Each row of a before or after table is a point. One or more steps were done to the points. Then noise was added and the rows were shuffled. The steps act on columns, c1 being the first. Write out the steps. A step turns or swaps two columns, mirrors them in a line or flattens them onto one, adds a multiple of one to another, or multiplies or shifts one. Angles are multiples of 10 degrees, from the lower column toward the higher: turns from -170 to 170, lines from 10 to 170 but not 90. Use the fewest steps. Two steps may share a column if one is a turn and the other turns, adds or multiplies; they go together, in the order done. Otherwise the lowest column goes first.

Before (14 x 2)
[[-64  23]
 [-19  18]
 [-54 -29]
 [ 92  50]
 [-49  10]
 [ 75 -25]
 [-48  -6]
 [-32   2]
 [ -5   0]
 [-29  37]
 [  5   3]
 [ -4  20]
 [-37   9]
 [-51  34]]
After (14 x 2)
[[-18 -17]
 [ 77  25]
 [-44 -35]
 [ 94 -51]
 [ -6   3]
 [-50   4]
 [ -6 -18]
 [-50  -7]
 [-36  -9]
 [-52  31]
 [-28 -37]
 [  6  -3]
 [-66 -26]
 [-27  -1]]
Steps: multiply c2 by -1

Before (14 x 4)
[[ -9  23  75 -12]
 [  8  17  80 -39]
 [-21  -4  68  77]
 [ -6  33  26  61]
 [ 33 -45  47   4]
 [-28  -8  -9 -25]
 [ 32  23  34  62]
 [ 28 -79  16  69]
 [ 30  14 -21   3]
 [  1  23 -33  22]
 [-61 -78   0 -33]
 [ -2  11 -10  77]
 [ 18 -78  67  -4]
 [-10   9  43  75]]
After (14 x 4)
[[ 23   9  -1   6]
 [ 13   9   0 -24]
 [ 67  19   6  47]
 [ 17 -24 -10 -33]
 [ 75 -63 -23  -2]
 [  3 -50 -17 -18]
 [-31 -10  -4  16]
 [ 72   5   5  26]
 [-55 -69 -24  49]
 [-33  40  18 -23]
 [ 54  37  11  24]
 [ 69  29  10  -8]
 [ 67  20   4  33]
 [-16  43  13   3]]
Steps: turn c1 and c4 by -70 degrees; flatten c2 and c3 onto the line at 20 degrees

Before (9 x 6)
[[  23   77   41   -2  -87  -41]
 [  49   65  -10   15  -33  -25]
 [ -53  -46    8    6    6   47]
 [  26  -33   10   13   11   45]
 [  67  -22   37   71    1  -51]
 [ -19   51   12   17  -28  -20]
 [   1   -1  -20  -40  -41  -15]
 [ -49  -13   17   23   -8   15]
 [  33    7   -1 -110   24    3]]
After (9 x 6)
[[-49 -13  16 -19  -7 -18]
 [ 46  65 -11  22 -32 -18]
 [ 28 -31  12 -46  13  -4]
 [ 66 -22  36  39   0 -79]
 [-20  54  15  18 -26 -20]
 [-51 -46   7 -45   5   2]
 [ 24  77  42  42 -88  -5]
 [ 33   9   1  16  24 110]
 [  0  -1 -18  22 -41  36]]
Steps: mirror c4 and c6 in the line at 130 degrees

Before (11 x 9)
[[-66  28 -32  -3   8 -44  58 -19 -20]
 [ -5  14  24 -64 -40  14 -33  14  12]
 [-22  12 -19  22 -22  -7 -52  42  -1]
 [ 15 -28 -23 -48  -8  -2 -18  68  32]
 [ 20  -3 -40 -31   4  54 -57  48 -38]
 [-19  66 -76  27  11 -45  48 -81  19]
 [  1  70  30 -35  54 -65   6  -9  27]
 [ 24   3  37  -4  25 -60  21 -38  -5]
 [ 20   2  20  -5 -13  65 -16  68  20]
 [-46  64 -54  14  35 -22  49 -43 -15]
 [-17 -31   4 -27  26  51 -63  23  32]]
After (11 x 9)
[[ 28  38   1  -4  26 -62  52  -9 -36]
 [-23 -19  11  27 -25  -7 -50  -3  43]
 [-43 -52  63  11  35 -24  62 -13 -43]
 [-20   9 -35 -27  28  50 -86  33  26]
 [-72 -27  30  -5   3 -45  78 -17 -17]
 [ 17 -42  -3 -29   0  53 -86 -36  48]
 [  3  33  70 -32  56 -70  42  29  -7]
 [-21 -81  61  28  14 -46  74  22 -81]
 [ 17  21   0  -8 -12  66 -45  19  67]
 [ 16 -18 -26 -46  -7   1 -17  33  69]
 [ -7  21  15 -63 -40  18 -39  10  19]]
Steps: swap c2 and c3; add -0.5 times c6 to c7; swap c8 and c9

Before (14 x 12)
[[  0 -77 -24   4 -47  56  12 -10 -72  -1  14   4]
 [-30  -6 -10  10 -52 -32  20  56  43  82 -22 -66]
 [ 66 -46  38   3  32 -18 -56  42 -72  49  38 -32]
 [ 34 -45  10  26  51  10 -14  21  32  17 -48 -68]
 [ 55  25  38  48   7 -42  27 -25 -22  -2 -17 -54]
 [  8  -2  32 -25 -20   5 -63 -38  35  89  35 -36]
 [-29   4 -54  73 -50 -38  32  50 -62  85  35 -62]
 [ -8   6 -40  25  42   1 -31   4   6   1 -35  43]
 [ 48 -56 -11  66  23  10   4   6 -34  81  34   7]
 [-37 -40  24  -5  53  38  25  17  25  16   2 -38]
 [  4   6 -16   6  26  65 -22   9  42 -11  15 -66]
 [-49  34 -35  -2  19  38 -10 -24  11  50 -16 -52]
 [-44 -41 -56  70 -12 -13 -24   5   4   3 -23  -7]
 [ 13  16  43  68 -50  23 -47  16   4 -15 -54 -60]]
After (14 x 12)
[[ -2 -78 -24   5   4  56  14 -10 -72   0  11   3]
 [ 10   0  32 -25  31   6 -58 -38  35  89  33 -35]
 [ 65 -47  36   1  82 -20 -55  43 -74  47  38 -33]
 [-40 -39  25  -6 103  37  27  19  26  11   3 -39]
 [ 13  16  43  68   3  24 -44  16   4 -15 -50 -63]
 [-48  35 -37  -3  73  39 -13 -27  12  52 -18 -50]
 [-28   3 -52  73  -2 -37  32  52 -63  82  37 -63]
 [ -6   7 -40  24  92   1 -32   6   9  -1 -35  45]
 [-44 -39 -54  72  38 -14 -24   4   3   0 -19  -8]
 [ 50 -58  -8  68  70  13   3   6 -38  82  36   7]
 [ 53  24  39  47  56 -40  27 -24 -22  -6 -14 -54]
 [  4   9 -14   5  77  64 -22  10  43 -11  12 -69]
 [ 33 -45  10  27 103   9 -15  21  31  18 -51 -69]
 [-30  -6 -12  11  -2 -31  21  59  42  81 -22 -69]]
Steps: shift c5 by 50

Before (8 x 14)
[[ 20 -11 -50 -37  52  64 -12  41   2  35   8 -24  10 -71]
 [-36   6 -13  23 -12 -37  45 -17  26   7 -48 -11 -58  20]
 [ -2  -4 -28 -26  42  14 -14  33   9  20  49  53 -24 -53]
 [-18  40  37  36  33   4 -55 -63  93 -64   2  50  -1 -51]
 [ 24  -8  53 -30  -7 -69  37  24   5  13 -42 -21  -1 -25]
 [-38  13  47  57   3  -8  38  11  22 -40 -33 -24 -50  29]
 [ 28  10 -37 -13   9 -11 -45  31 -30  -3   6 -51  41 -61]
 [ 29  64 -40  29 -38  66 -19 -31 107 -70  53 -29  45 -50]]
After (8 x 14)
[[ -1  58 -83  26 -41 -69 -20 -29 108 -74  54 -31  42 -31]
 [-19  44  -1  33  35   6 -53 -65  96 -64   2  51  -1 -28]
 [-22   5 -52  19 -14  46  45 -16  27  10 -49 -13 -57  45]
 [ 45 -13  22 -27  -8  55  34  26   5  12 -42 -20  -6  -6]
 [-31  12   7  58   1  17  40  10  21 -37 -35 -25 -52  51]
 [ 31  10 -77 -10  11  -1 -45  29 -30   0   9 -49  45 -42]
 [ -3 -14 -87 -35  50 -66 -16  40   3  33   9 -24   6 -46]
 [-10  -3 -66 -26  42 -11 -18  33   7  20  48  56 -23 -32]]
Steps: mirror c1 and c6 in the line at 170 degrees; shift c3 by -40; shift c14 by 20

Before (12 x 20)
[[   7    8  -63   20  -13  -30   53   40   -5   15  -28  -18  -12    1
   -60   36   55   29  -49  -45]
 [ -36  -22   35  -13    3  -21  -43    4  -10   24   -8  -31  -45   -9
   -50   41  -56  -42   24  -14]
 [ -87  -26  -30   16   13   10  -10   32   22   14   43    3  -34  -29
   -19    6  -68  -24  -19    1]
 [ -34  -43  -64  -28  -35   -2   48   26  -18   30 -121  -10  -27  -14
   -23  -21   73  -10  -27  -34]
 [   0  -59  -28    9   21  -15   58   46  -63   27  -31  -13  -12   23
   -55    7   18  -11  -30  -42]
 [ -13   11   26   50   -3  -22    1  -54  -20   16   -3   32   23   26
   -80  -25  -32   13   24  -44]
 [   5  -25  -43  -17   -4   10   29   31  -12   40  -62   -8  -56   -6
   -26  -36   66    9  -59  -91]
 [ -33  -51  -18   28  -12  -28  -11    5    0   13   21  -33  -85   36
     9   41  -42  -11   -8   16]
 [ -11   31    9   -4   47  -26   -2  -26   -6  -53   -7   59    7   -2
   -41  -14    5   19   -9   -6]
 [  38   24   17   54   27  -34  -60  -23  -16  -20    9   20   75   27
   -54  -14  -19   33  -24   12]
 [ -21   39   79   29   20   -8   -4  -17   -4  -44    7   24   51   -2
   -40  -24   -5   73  -29   15]
 [ -82  -67    4  -16   38  -51   -7   13   35   51   17  -43  -63   28
   -64    8  -41  -41  -13   23]]
After (12 x 20)
[[-14  11  26  50  -3 -21   1 -55 -19   6  -9 -38  22  26 -81 -26 -32  13
  -13 -44]
 [ 39  24  15  54  27 -34 -60 -22 -16  -8 -29  10  75  28 -53 -15 -20  35
  -12  13]
 [-35 -44 -65 -29 -35  -2  46  27 -18  11  74  27 -27 -13 -22 -22  74  -9
  -96 -33]
 [  4 -25 -43 -18  -5  10  30  31 -12  17  23  54 -57  -7 -24 -36  66   8
  -62 -91]
 [  1 -58 -28   8  21 -16  57  44 -64  11  16  31 -12  24 -54   6  17 -11
  -25 -43]
 [-87 -28 -29  17  12   8 -11  30  23   7 -37  17 -36 -28 -18   7 -68 -23
   25   1]
 [-31 -50 -18  27 -12 -29 -12   5   1   5   5  23 -84  36  10  41 -42 -11
   32  15]
 [-23  41  80  27  20  -7  -4 -16  -3 -17 -31  13  53   0 -40 -25  -4  74
  -18  13]
 [-35 -22  37 -15   3 -21 -41   5  -9  11  35  -6 -44  -9 -49  41 -55 -42
   19 -13]
 [-81 -66   4 -19  38 -51  -6  12  35  20  12  33 -65  29 -64   8 -42 -41
   34  24]
 [  9   7 -62  19 -12 -29  53  41  -5   7  10  52 -13   1 -59  36  55  29
  -28 -47]
 [-11  31  11  -4  47 -26  -1 -26  -7 -20 -38 -21   5  -4 -43 -13   3  19
  -42  -6]]
Steps: multiply c10 by 0.4; turn c12 and c19 by 120 degrees; turn c11 and c19 by 130 degrees
